Each row is a point. Each copy is the shape, with its points in the same order, turned, moved and blurred by noise. Say if it was mirrored as well.

Shape (9 x 3)
[[ 11 -69  19]
 [-10  18   4]
 [  0 -61 -18]
 [ 35   2  13]
 [-15   2  49]
 [-57  10   1]
 [-32 -12 -47]
 [-30 -34  22]
 [ 25  34   7]]
Copy 1 (9 x 3)
[[ 36  63 -17]
 [ 11 -26  -8]
 [  8  55  14]
 [ -2  10 -46]
 [ 56  -8 -18]
 [ 24 -28  41]
 [-22   6  46]
 [ 46  19  16]
 [-16 -30 -41]]
Copy 1 is: mirrored
Copy 2 (9 x 3)
[[ 43 -31 -43]
 [  1  14  21]
 [  5 -42 -41]
 [ 18  33 -19]
 [ 47   9  27]
 [ -6 -24  51]
 [-39 -29   5]
 [ 32 -34   9]
 [  0  50   6]]
Copy 2 is: only turned

Shape (12 x 6)
[[-19  -3  30 -42  16 -22]
 [ 23  -7  28 -41 -21  -1]
 [-13  -8  30 -23   1 -27]
 [  6 -30 -13 -18  63 -26]
 [ 26   1  26   3 -19  26]
 [ 42 -45 -15  29  -6 -48]
 [ 14  -4  44 -29 -33  36]
 [ 56 -28 -76  60   4 -32]
 [  4  25   5  19 -13  15]
 [ -9  17  -1 -49  -8 -14]
 [ 69 -36 -52  15  -5 -27]
 [-41 -24  16 -31 -14  19]]
Copy 1 (12 x 6)
[[-64  10 -18 -11   5   9]
 [-49 -26  18 -14   4 -19]
 [-38   2 -10  -9  19 -12]
 [-38  -9  -8  13  48  56]
 [ -2 -18  24  14  -5 -28]
 [ 28 -42 -13 -12  60   1]
 [-40 -29  25   2 -27 -46]
 [ 81 -50  10  -6  48  46]
 [  9   1  13  -4 -21  -4]
 [-43   0   8 -47 -13   8]
 [ 36 -68  30 -20  57  26]
 [-51 -25 -21 -12 -33   4]]
Copy 1 is: only turned
Copy 2 (12 x 6)
[[ 14 -25  35 -38  30   4]
 [ 14 -10  63 -14   3  42]
 [ -1 -25  42 -18  17   6]
 [ 49  17  26  -4  39 -37]
 [ 18 -11  34  17 -23  43]
 [-10  31  61  54  10 -25]
 [ 22 -29  44  -2  -5  68]
 [ -9  86  21  76 -10 -31]
 [ -3   1   1   8 -25  29]
 [ -1  11  29 -45  20  32]
 [ 14  76  61  52   1 -10]
 [  4 -26  13  -5  48  45]]
Copy 2 is: mirrored
Copy 3 (12 x 6)
[[ -11  -12    0  -45   -4   59]
 [  16    4   16   -9  -30   41]
 [ -10  -27   12  -34   -6   48]
 [  -6  -13   -6  -83    7  -12]
 [   9   12   37   14    7   10]
 [   0  -45   25  -24  -36  -37]
 [   4   26   42   13   -4   52]
 [ -13  -29   -8   -2  -18 -103]
 [  -6   -2    5   21   26   14]
 [  -1   -2  -28  -17  -15   49]
 [   8  -17   -6  -12  -46  -74]
 [ -45   22   24  -23   -2   48]]
Copy 3 is: mirrored
Copy 4 (12 x 6)
[[-46  -4 -15  13 -14  31]
 [ -7  -3  -7  18 -58  14]
 [-36  -1 -23   8 -17   5]
 [-32 -13  13 -54   5  13]
 [ 10   6  14  27 -38 -22]
 [ 18 -13 -27 -55  -9 -43]
 [ -1  -9   9  50 -60 -13]
 [ 77  -6  -3 -70  29 -37]
 [ 23  22   8  29   1  -6]
 [ -5  -6 -16  17 -18  40]
 [ 64 -17  -4 -61 -18 -23]
 [-30 -36 -10  44  -1   5]]
Copy 4 is: only turned

Shape (14 x 8)
[[ 46 -14  38 -47 -39 -11  24  56]
 [-38 -46 -36  55  33 -10 -25  27]
 [ 57  36 -26  -3 -37 -34  16  20]
 [-20   2 -20 -12  33 -57  18   1]
 [-59  24  23  -8  -7  36 -17 -16]
 [  1   4  26  25  -2  20  13  -7]
 [ 13 -31 -28   6 -38 -39  -4  15]
 [-38  38  -7 -20  31 -30  -6  71]
 [-43  18 -39 -17 -26  12 -36   6]
 [  6 -32  30   5   5 -39 -23 -18]
 [-19   9  24  33 -21  -9  13 -29]
 [ 15  13  47  30   7 -36  -2  28]
 [ 28 -30 -33   3 -20  20  -8  51]
 [  3  -9 -39  44 -97 -15  18 -60]]
Copy 1 (14 x 8)
[[  8  33 -77 -30  12 -17  -9  42]
 [ 14 -41  76  12  -1 -18 -26  32]
 [ 26  -1 -52  11   9 -38  57   5]
 [ 11 -55  -7  18  27  12 -16 -23]
 [-17  22  22  31  16  78   5  28]
 [-29  16  21 -16  18  22  20  12]
 [  4  -9 -13  27 -30 -37  -3  16]
 [ 40 -46 -12  25  63  25 -13  50]
 [ 30   4  15  58  -6  42  12  30]
 [-31  17   2  22  19 -24 -30 -13]
 [-48  -7   7   8   3  24  20   2]
 [-35  -9 -11  -1  58 -21   4  28]
 [ 45  18  10 -11 -20 -27  10  49]
 [-43   1  -1  43 -82 -14  70  -5]]
Copy 1 is: only turned
Copy 2 (14 x 8)
[[ 27  19  59  16 -31  38  51  50]
 [ -2  21  -8  50  42 -44 -65   2]
 [ 11  62  11  13 -53  34  22 -17]
 [-27  19 -47  51  -5  11   8  17]
 [ -9 -57   3   5  34  41 -13 -35]
 [ -4 -10  20  -7  11 -10  17 -22]
 [ 46  38   0  53 -18   6  -2  -2]
 [-57  26  10  45  15  58 -24  28]
 [ 13 -14  -2  33  -1  54 -52 -30]
 [ 37  10 -30  12  34   0  22  19]
 [  6 -11  -6  18  24  -1  31 -46]
 [ -7  43  12   2  40  10  37   9]
 [ 31  25  47  22 -28  -2 -38  15]
 [ 70   7  -8  52 -30  -9  25 -98]]
Copy 2 is: mirrored
Copy 3 (14 x 8)
[[-16 -45   3 -59 -25  -8  40  55]
 [-28  -7   3  50  64  24 -37  -7]
 [ -3 -11  12  15 -51 -56  27  32]
 [ 50 -25  15  12  28 -26  -8  -6]
 [ 27  42  11 -24 -19  51 -46  -2]
 [-13  32  32 -19  -3  12   4  -5]
 [-21 -29 -32  15  -6 -22   6   2]
 [ 40 -46  49  10   4  10 -47  50]
 [ 26   9 -25  27 -29  32 -43  21]
 [ -8   8 -14 -37  34 -33 -17  -7]
 [ -5  25  20 -20 -15  -1 -15 -40]
 [-25 -10  50 -34   8 -32 -22  11]
 [-39 -13 -11  24   0  17  21  49]
 [-29  25 -46  27 -67 -20  20 -70]]
Copy 3 is: mirrored
Copy 4 (14 x 8)
[[-10 -23  14  39 -77 -19  16   6]
 [ -5   0  15 -20  63  17 -62  46]
 [-19  -1  11  28 -25  48  60  44]
 [-33  -3  -6 -19   0  61 -27  -5]
 [ 48  41 -10   7  40   0  -8 -50]
 [ 11  -4  17 -18  23  -7  19 -16]
 [-41  17   0  19  -5   0   3  44]
 [ 19  -8  39  24 -10  69 -45  -6]
 [ 35  63 -18  29  22  27 -24  16]
 [-44 -24 -16   7  24  -8  -7 -17]
 [-20  23  11  -5  40  -8  29 -26]
 [-17 -46  37  25  20  10  11 -11]
 [ 17  -3   3   8 -13 -10 -10  65]
 [-58  85 -12  -4  38 -24  63  36]]
Copy 4 is: mirrored

Shape (16 x 11)
[[ 48 -32  10 -30   4  23 -26  43 -16   0  32]
 [ -7  34  62  12  43  -1   4 -15  16 -42  -1]
 [ 28 -32  17   9 -24 -36 -34  16 -63  11 -22]
 [-28  46   7  30  66  13  37 -29  29 -23  29]
 [-16   2  23   6  42  58  36  -7  -1 -10   1]
 [-17 -40   1 -61 -14 -52  -3  24 -14   0 -22]
 [-13  12  11  16  24   9  39 -67  34 -70   8]
 [ 25 -32 -11 -35  -2 -31 -40 -10 -22  33   8]
 [ 42   4 -21 -37 -16 -38 -29  26 -21  22 -50]
 [  2 -33 -30  -9 -44 -61  49   3  12  17 -31]
 [ 46 -46  17 -29   0 -25 -37  20 -22  46   4]
 [-54   7  -8  28   7  29  -4  -8  43 -27  14]
 [ 43  -3   2 -10  15  -2 -26  27 -14 -27   9]
 [-28  -3 -12  -4  11  -1  26 -60  27 -29 -56]
 [ 28 -27  40  17  37  30 -22  25  46   2  13]
 [ 24  46  51 -22 -30   5 -11 -25 -11  -2   3]]
Copy 1 (16 x 11)
[[ 43   5 -51  -5   6  11  59 -32 -16  -4 -24]
 [ 28 -46  -3 -40  17  29 -17  37  34 -32  14]
 [ 24   1 -65  -4  32 -56  16  -8 -52 -31  15]
 [  0 -49  33 -50 -33  15 -18  28  51  10   6]
 [ 17 -22  38 -32 -19   5  10  -6  27 -38 -25]
 [ 38  39  -8 -21  49  -4  -5  -6 -70  16   8]
 [-24 -47  18 -37 -34  59 -45  23  -1 -29   9]
 [ 53  15 -56 -13  -5 -25  -6 -25 -50  16   3]
 [ 50  60 -52   3   6 -29  14  30 -49  -6  20]
 [-32  70  -6 -13  12 -18 -27 -13 -50   8  40]
 [ 57  30 -71 -19  18 -31  15 -42 -30  -1  -1]
 [-13 -33  28  22  -5  17 -30  15  22  12 -28]
 [ 27  -4 -55 -16   0  12  40  15 -17  -7  -6]
 [ -1  12  28 -22 -25  13 -67  35 -29 -35  -5]
 [ 23   2 -44 -18  14  20   6 -17  52 -14 -45]
 [ 58 -18 -23  15  -3  20  -3  -2   0 -41  56]]
Copy 1 is: mirrored
Copy 2 (16 x 11)
[[ 35 -65 -16 -30 -45   3 -32  61 -19 -24   1]
 [  5  -2  54  20   8  21  -1  47 -40  53 -12]
 [ 10 -44 -23 -30  12  23 -76  18  11  11 -44]
 [  4  37  45  26   3 -15  40   2 -75  21   4]
 [ 11   7  28  51 -19 -28  -4  37 -28  -8   4]
 [-11 -29 -11 -39 -31  27 -16   5  71   7 -10]
 [ 27 -22  68  41  -4   2  37 -32 -40  40  -2]
 [ -2 -60 -38 -57  22   1 -17   9   5 -14 -11]
 [ 24 -26 -25 -61  20  -7 -57  28  48  35  16]
 [  4 -16   0 -27  -6  41 -44 -62  44   6  32]
 [ -7 -60 -25 -56  -3  25 -52  43  12 -36  -5]
 [-13 -12  -7  39 -42 -14  16  -5 -51  49  18]
 [ 47 -41   6 -34 -18   3 -28  39 -26  29  -8]
 [ -7 -26  40  34  22 -31   6 -44  12  44  16]
 [-28 -46  26  -6 -17  -4 -36  55 -64  -8  31]
 [ 42 -35  -9  18  39  45  -1  50 -11  35   6]]
Copy 2 is: mirrored
Copy 3 (16 x 11)
[[ -9  -6 -20 -10  82 -42  -3 -11  -4   0  12]
 [-58 -15  14  29  -8  23  10  29 -52 -37  33]
 [ 24 -10  22  -8  28   9 -25 -64 -23 -17  -7]
 [-73  -9   0  -7 -36  32  39  63 -16  14  49]
 [-36 -32  31 -22  18   3  47  44   3  -7  53]
 [-19 -21  19  28   8 -35 -56 -38  36  -3   6]
 [-77  -3  20 -21 -50   4  25  55 -19 -43  -3]
 [-15  24  22  -4  26 -35 -12 -63   9  21  -4]
 [ 32  -3  -1  47  20 -31  -3 -51  17  10 -21]
 [ 16  17  -2  -2 -44 -11 -32 -33  77 -24   1]
 [ -4  16  -2   4  55 -25  -6 -73   9   1  15]
 [-62  -5  25  -7  12  48  10  70  17  11  -6]
 [-14 -12 -24   4  41 -19   1  -9 -24   0  -5]
 [-39 -21  51   9 -56  -4  29  13  27 -33 -22]
 [-49   8  -7  20  73  17  37  10   7 -36  25]
 [  2  29  41  23   8 -33  -5  18 -54 -22  24]]
Copy 3 is: only turned
Copy 4 (16 x 11)
[[ 30 -74  41   0  17  11  32  -7 -31  -7 -16]
 [ 70   8 -27  35  21 -29 -11 -15  47 -18  -7]
 [ 48 -24  44  -7 -41 -18   6  36 -55   9   8]
 [ 23  33 -54  29  45 -23  14 -49  44   1  28]
 [ 21 -27 -59  23  32 -17  29 -12  16 -30  27]
 [ 13  -2  17 -46   8 -15 -37  40 -38 -11 -35]
 [ 27  -2 -70  40  14 -28 -34 -40  37  28   0]
 [ 25 -32  42 -36  -9  20 -24  -8 -53   1  17]
 [ 10  -5  47   3 -14  35 -20  49 -50 -10  -7]
 [-29  -3  -7 -39   6   0 -31  63 -21  54  -6]
 [ 39 -53  52 -32  12  18 -11  22 -48 -10  20]
 [-24  -6 -21  24   3 -49   2 -39  43 -13   8]
 [ 37 -38  32  26  12   4  10  -2 -28  15 -23]
 [-13   8 -63  32  -8 -13 -60   6  -1  -3  14]
 [ 32 -69  34  37  49 -14   9 -10  25 -16  26]
 [ 56 -13   0   0 -44  32   9   4  39 -12 -12]]
Copy 4 is: mirrored

Shape (18 x 12)
[[-18  -6  27 -39  32  18  40  45 -42   2  45  -9]
 [ 24  16  -8   8 -32 -27  31 -62  26  11 -22 -19]
 [-37  25  10 -40  25  28 -20  13 -53   4   8 -12]
 [ 24  19  -8  68 -50  -2 -17 -21  53 -22  33  -8]
 [-10 -40  19 -32  49  39 -40  15 -25   4   0   1]
 [ 60  34 -11  -5 -63 -17  -7 -31   3 -23  -1  -2]
 [-38  10  28 -36   7  58  22   8 -19 -28  -5   9]
 [-17  37  44 -59  11 -22  12  11 -17  10 -19 -72]
 [  3  18 -25  17 -46 -21   8  13  13   5 -24  20]
 [-26 -19 -68  12 -44 -10 -42 -19  57 -20  44  37]
 [ 22  20  17  -2  24  -1  49   1 -50  23 -39 -41]
 [ 22 -11 -37  38 -62 -31 -11 -17  23  -5  10   3]
 [ 22 -21  28 -49 -25   4  37 -14 -24  20 -14 -45]
 [ 45  36   6 -44 -14  28  34  20   4  47 -36 -64]
 [-21 -14 -64  30 -24  16 -10 -19  30 -44  21  -8]
 [ 26  -6  -5   3 -27 -29   2   8  44 -39 -28  -7]
 [-43 -28  23  -2   5  27 -19  -1  17  24  18  38]
 [ -3   6 -51   1  16  -4 -27 -21  60 -32  50  55]]
Copy 1 (18 x 12)
[[ 50 -25 -15 -36  25 -18 -34  36 -57  16  32   6]
 [-26  54   4   0  -1   1  -1  28  23 -61 -47  21]
 [ 34 -24  -8   4 -11 -31 -10   0 -29  49   4   8]
 [ 18  75 -28 -23 -13  58   4   5  52 -37 -22 -40]
 [ 18 -60   4  30   1   2  26   2 -21  15  43 -11]
 [ 40  36 -33   2  11  12   7  10  51 -44 -62  29]
 [ 38   3 -13  -7   5 -65  14  -7 -29   7  19 -17]
 [ 19 -28   4  16  -4 -40 -77  -4 -30 -29 -25   5]
 [-13  25 -15 -48  27  10   1 -24  37  -8 -37   6]
 [ 19  75  32 -24  16  55  29 -35  60  10  24  15]
 [-21 -35 -25 -12 -13 -24 -15  42 -48 -29 -53  10]
 [  6  59  -5 -22  27  60   8  -7  25 -34 -35  -2]
 [  0  -4 -14  21  38 -22 -15  12 -46 -50 -21  34]
 [-19 -17 -62   4 -11 -24 -49  -2 -22 -57 -15  52]
 [ 30  63  20 -37 -19  45  37 -24  12 -12   6  -1]
 [ 25   5   5 -35  13  14   3 -26  38 -65 -25 -10]
 [ -3  13   4   4  41   3  10   4  12  22  51 -33]
 [ 33  43  34 -37 -17  29  22  17  66   4  47   0]]
Copy 1 is: mirrored
Copy 2 (18 x 12)
[[-30   1   3 -37 -20  10   2 -11 -74 -67 -17  48]
 [ 38  32 -20  17 -18  34  28  -2  33  24   9 -25]
 [-33  -6  21 -37 -19 -63  17 -22 -34 -49 -16  12]
 [ 14 -20  46  72  10  41 -12  -5  11  24   6 -26]
 [-76   8 -11 -17  21 -46  -2   8 -12 -60  -4  10]
 [ 49  29  35  18 -11  21   2  -7  36 -29   1 -32]
 [-29  17   3  -8  -8 -30  -1 -67 -37 -42 -13  48]
 [ 29  28 -22 -15 -25 -60  45  30 -52 -25 -11  30]
 [ 41 -26  -3  -8  18   9 -17 -28   4   9 -11 -20]
 [-23  -3  57   7  24  21 -66 -22  12  54  10 -46]
 [ 16  -2 -50 -17 -23  -2  70 -11 -13 -48 -36   8]
 [ 23 -24  14  20   2  38 -29  11  28  11  -9 -43]
 [ 19  45 -53 -16 -41  -2  -4   6 -18 -47  -4  16]
 [ 49  34 -53  10 -20 -17  32  -5 -59 -50   0 -32]
 [-38   0  29  29   7  19 -36 -26   1  36 -47 -37]
 [ 41  26   7  20  44  10 -10  13  12   4 -29   1]
 [-50 -23  -9  -8  20 -19 -33 -28 -17   0  40  18]
 [-37  17  71  -5  53  27 -10 -38  -7  28   8 -31]]
Copy 2 is: mirrored
Copy 3 (18 x 12)
[[ 34 -27 -13   0   7  -2  52 -42 -27 -69 -21 -41]
 [-26   3 -19  44 -18 -38  27   3  21  55  27   5]
 [ 10 -17  24  -9 -14   2   4  13 -27 -46 -24 -60]
 [-53 -49 -44 -15  -4 -54  15   4 -36  45  32  46]
 [ 42 -47   7 -31 -12 -12  -5  24  13 -56 -13 -21]
 [-47  22 -61 -16  -2 -38  24  26  -6  42  21 -10]
 [-27 -23  10  -1   9  -7  17  -9  -2 -55 -60 -25]
 [ 16 -34  14  34  12 -19  56   8  -7  14 -13 -97]
 [ -7  12 -30  10  24  -6 -12   1 -28  50  -4  12]
 [-23 -17 -47   8   7 -84 -66  23 -51  -7  27  52]
 [ 24   1  31   2  -6  14  58 -35  24  26   2 -36]
 [ -7   1 -45   1   6 -56   0  14 -34  47  31  43]
 [ 36   5 -15  21 -13 -43  65  -1  26  13 -26 -35]
 [ 21 -17 -26   0  -7 -22  30 -38  33  58 -35 -79]
 [-37 -12   2 -16  22 -85 -28  -8 -31  -3  18  41]
 [-10 -26 -34   6  65 -41  11  14  12  37  16   8]
 [ 16 -56 -14  16 -23 -10 -21  19 -16 -38 -27  31]
 [-44 -35 -52   8   6 -44 -63  -1 -18 -43  48  21]]
Copy 3 is: mirrored

Shape (16 x 12)
[[  2  -7   6  48 -23  17 -25   0  -9  16 -65   3]
 [ 43  10  34 -29   7  -4  12  58  15  53 -28   7]
 [ 16 -22  28  27  15  58 -27  -6  36  36 -20  27]
 [-56 -10   4  20   9  43   9 -10  -6  18 -42  30]
 [ 12 -40   8  -9 -12  -5 -16  31  29  -8   0  64]
 [ 54 -39  33  28 -13  14  37  54  17   4 -24  -6]
 [-29   3  51  41  25   2   4  11  -3  -5 -32  21]
 [-38 -22  -7  -8   9   9   9 -51 -14 -10  56 -32]
 [  1  21  30  -7 -18 -14  -8 -63  -8 -23  39 -12]
 [-20 -27  -3  21  10 -83  -4 -59 -14  -5  68 -44]
 [-37  -5  25  22 -16   0 -30 -20 -46  22  80 -13]
 [ 32  14 -10  21 -30   7  31  52  46  39 -21  35]
 [-47  -2  36  15 -29 -26 -15 -10  26 -15  37 -62]
 [  5  25  37  55  22  29   7  13  36  42  -4  16]
 [-22  -7 -31  -8  28 -21 -45  -9  -8 -34  43 -31]
 [-15   4 -21  11   6 -20 -15 -26 -33 -62  71 -21]]
Copy 1 (16 x 12)
[[ 54 -42 -18  -8  10   4  26 -22 -30 -20 -31 -16]
 [ 38  43 -17 -45   8   5 -23 -62  -2  33 -45 -42]
 [ 21   3 -61 -45  16   9  39 -37  -7 -34   3 -41]
 [  9 -12 -34  -5  14  48  31  -5  11 -41 -44   7]
 [ 18   8 -17 -83   9 -15  25   3  29  20 -14   4]
 [  7  15 -11 -45 -22 -18  17 -68 -46  31 -22   1]
 [ -4   0 -29  15  30  -6  42 -18   4  -2 -54 -10]
 [-47  15  12  10 -18  31  -6  52  -4 -21  22 -28]
 [-30 -15  24  16  26   6  -7  19  13  15  39 -48]
 [-35   0  15  32 -35  -8   2  91 -13  48  13 -61]
 [-39 -14 -32  21 -12 -24 -50  47  11 -21   8 -34]
 [ 52  -1 -15 -46 -43   5  14 -70  31  26 -23 -13]
 [-50 -20  42   4 -26 -22   2  19   0 -14 -27 -70]
 [ 12   9 -56   6 -11  -5  36 -56  19 -10 -19 -47]
 [  7  38  35   5 -11 -21   7  71   3 -25   9 -35]
 [-24  19  41  32 -10 -32  -3  64  10  -7  39  -1]]
Copy 1 is: mirrored
Copy 2 (16 x 12)
[[ 23  19 -37  38 -17  16  44  15  36  -8  -7 -20]
 [ 75  71   3  -7   3 -28 -21  20  11  17  -3  11]
 [ 47  12 -27  23  -1  -3 -10 -16  86  31 -14 -20]
 [ 15 -16 -34  28 -12   4   7  16  46  14 -76  -2]
 [ 67  -3  17  42 -22   8 -27 -46  12  10 -13   4]
 [ 96  25 -19 -20 -18  17  -5   5  -1  10   9 -48]
 [ 47  -6 -15   8   2 -15   9   9  41 -42 -55 -22]
 [-31 -74  -4 -26   9  -9 -33  10  13  10  -2   8]
 [ -5 -50  19 -25  16  12  -2   8  40 -26  29  43]
 [-29 -83   8 -31 -10 -62   0  -6 -15 -39  45  13]
 [ -9 -74  38  21  43 -32  -2  39  23   3  15 -12]
 [ 75  44  24   5 -68   4  -1  18  25  32 -13 -14]
 [  1 -55  -9   2 -15 -16 -47  51  20 -54  32  -2]
 [ 49  14   9  -8 -21 -29   1  21  85   4 -26 -37]
 [-51 -26  19   2   5 -11 -43 -22  -4 -27  11 -14]
 [-44 -63  47 -21  11  17 -19 -12  -8 -34  13 -11]]
Copy 2 is: mirrored
Copy 3 (16 x 12)
[[ 32  17 -31 -20 -17  33  23  11  34  -4  38 -31]
 [-16  -9  75 -25 -19  58  31  14  -1 -38  12 -11]
 [ 31  14  15 -22   6 -13  80  37  11 -18  44 -10]
 [ 36  50  -9 -14  -8   3  40 -24 -14  20  15 -17]
 [-26   7   4  14   0  22  48  18 -35 -30  24  29]
 [  9  14  21 -19   4  61  34  55  16 -45 -39   6]
 [ 18  37  -1   2 -29  20  51 -36  34   3  -1  11]
 [ 18 -16  -1  29  57 -41  -4 -16  -2  47 -14   5]
 [-11 -55   9  50  32   0  23   0  33  53  -6 -16]
 [ -9 -23  11  89  66 -20 -47 -25  38  26 -10  10]
 [ 26 -50  -7  37  68 -11  19 -67   7  -3   9 -19]
 [ 39  -7  25   0 -47  50  13  39 -31 -43  19   3]
 [ 28 -44   4  16  49  26 -10 -16  40  39   5  50]
 [ 65  -7  44  -5 -29   4  62   8  26 -26  10   0]
 [-31 -29 -10 -10  32 -45 -35 -25  11  15   5  16]
 [-13 -50 -37  39  32 -33 -22 -35   7  19 -38  15]]
Copy 3 is: mirrored
Copy 4 (16 x 12)
[[ 18   0  13  33  57  34  28 -20  -6 -14 -45  -8]
 [ 15  28  38  18  15 -54  38  46  -9  13 -36  -7]
 [-45  20  46  40  22  30  29  10 -34 -18 -25  22]
 [  9  -9   1  48  -1  32  56 -26 -31 -47  -7   6]
 [-25 -30  56 -24  25 -14  60  -7 -25   8  -3  14]
 [ -3  10  72 -10  32  -8  28  29  -7 -28 -45 -58]
 [ 12 -26  -9  16  22   3  29   6 -59 -42 -38  -7]
 [-22   1 -28 -26 -16  28 -12  -9 -11 -35  65 -19]
 [ -9  -2 -31 -51   6  19 -38  -1  -3 -24  13  26]
 [-16 -30 -54 -56  52  14 -33  27 -10 -14  81 -30]
 [ 27  20 -10 -32  18  49 -23   3 -59  -3  65   8]
 [ 28 -28  80  30  11 -15  31  37  14  -1 -28   3]
 [  5 -23 -43 -42  -4  58 -12  35 -19  14   2 -31]
 [ -3 -19  33  49  10  13  -5  53 -47 -29 -32  16]
 [-36 -29 -26 -21  13   3 -21 -35 -26  37  42 -25]
 [ -8 -34 -16 -57   6   8 -52 -43 -30  -3  53 -19]]
Copy 4 is: mirrored
